Rows are points. The points of each table are mixes of a few directions, plus a little noise. How many directions does each table use, and how many do they share? Where both have some left over, give the other angles between the two spaces (their principal angles), to ten degrees, smallest first.

First (7 x 2):
[[-3.0  4.9]
 [-0.2  0.2]
 [-1.7  2.7]
 [ 3.2 -5.2]
 [ 3.8 -6.2]
 [-0.4  0.7]
 [-1.8  2.8]]
Second (6 x 2):
[[ 5.9 -0.8]
 [-2.8  0.4]
 [-6.6  0.9]
 [ 0.8 -0.1]
 [ 5.4 -0.8]
 [-2.8  0.4]]
Directions: first 1, second 1, shared 0; angles 50

First (7 x 6):
[[ 0.2  1.7  1.0  2.7 -8.5 -1.4]
 [ 0.5  1.2 -0.5  0.5 -4.2 -0.1]
 [ 1.7  1.6 -4.9 -4.2  0.6  2.6]
 [ 1.6  1.1 -4.6 -4.3  2.2  2.6]
 [-0.3 -0.3  0.7  0.7 -0.1 -0.4]
 [-2.1 -4.2  3.8  0.6 11.6 -0.8]
 [-1.5 -1.2  4.5  4.1 -1.8 -2.5]]
Second (7 x 6):
[[-1.1  0.4  4.3  5.3 -7.8 -3.0]
 [-0.7  0.3  2.5  3.1 -4.5 -1.8]
 [ 1.0 -0.3 -3.8 -4.6  6.7  2.6]
 [-0.9  0.3  3.6  4.4 -6.4 -2.5]
 [ 0.6 -0.2 -2.2 -2.7  3.9  1.6]
 [ 0.3 -0.1 -0.9 -1.2  1.7  0.7]
 [ 0.9 -0.3 -3.5 -4.3  6.3  2.4]]
Directions: first 2, second 1, shared 1

First:
[[-2.4  4.4 -2.8  0.9  4.1 -1.6  1.4 -1.4  1.6 -1.0 -3.2]
 [ 3.9 -0.3  7.0 -2.0 -5.0 -6.1  0.0  1.2 -3.6  1.6 -0.1]
 [-3.2  0.9 -3.6 -2.5 -1.2  1.7  3.0 -1.1  0.2  1.5  2.4]
 [ 1.5 -4.1 -2.6 -4.2 -1.7  0.3  3.2  3.8 -1.3  0.6  0.8]
 [-6.2 -0.7 -3.6 -1.5 -1.3 -0.5  2.6 -1.2  1.0 -1.1 -4.8]
 [-1.8  5.0 -2.2  0.0  3.8 -3.8  1.8 -1.2  1.7 -1.2 -5.3]
 [ 3.2  2.0 -2.8  4.2  2.5  6.8 -3.1 -3.8  8.7  0.7  1.2]
 [-0.4 -5.8  4.2  0.9 -1.6  0.2 -2.7  3.2 -6.4 -1.2  2.4]
 [ 5.6 -1.3  6.1  4.3  0.8  3.0 -6.1  0.4 -2.1  0.5  6.8]]
Second, 11 rows:
[[ 0.3  1.7  3.1 -1.7 -1.8 -0.4  1.2 -5.0 -0.1 -1.0 -1.4]
 [-0.5  2.3 -1.7  0.5 -1.0 -2.9  0.0 -3.3  2.5 -1.6 -1.2]
 [ 1.0 -3.9  0.8  3.4  1.5  0.6 -5.3 12.9  1.7  2.1  7.9]
 [ 0.1  0.7  2.3 -0.7 -0.9 -0.4 -0.6 -1.2  0.8  0.2  1.8]
 [-0.7  2.5 -0.6 -1.0 -1.0 -1.7  1.3 -5.8  1.0 -1.2 -2.1]
 [-1.6  2.5 -1.7 -2.1  0.0 -0.5  2.3 -7.3 -0.1  0.0 -2.0]
 [-1.9 -1.8  4.9 -4.4  2.6  5.6 -1.3  0.9 -2.8  7.3 11.5]
 [ 2.3 -2.0  0.1  1.5 -0.7  1.1  2.0  2.6 -2.9 -2.9 -7.6]
 [ 2.4 -3.5 -3.1  3.1  0.6  1.5  2.2  6.0 -3.7 -3.2 -9.6]
 [-0.2  3.4  0.4  1.1 -2.4 -5.2 -2.3 -2.8  5.7 -2.2  2.1]
 [-1.3 -1.9 -4.5  0.3  3.2  2.3  0.4  3.0 -2.1  2.4  0.7]]
Directions: first 6, second 4, shared 0; angles 30, 30, 30, 70
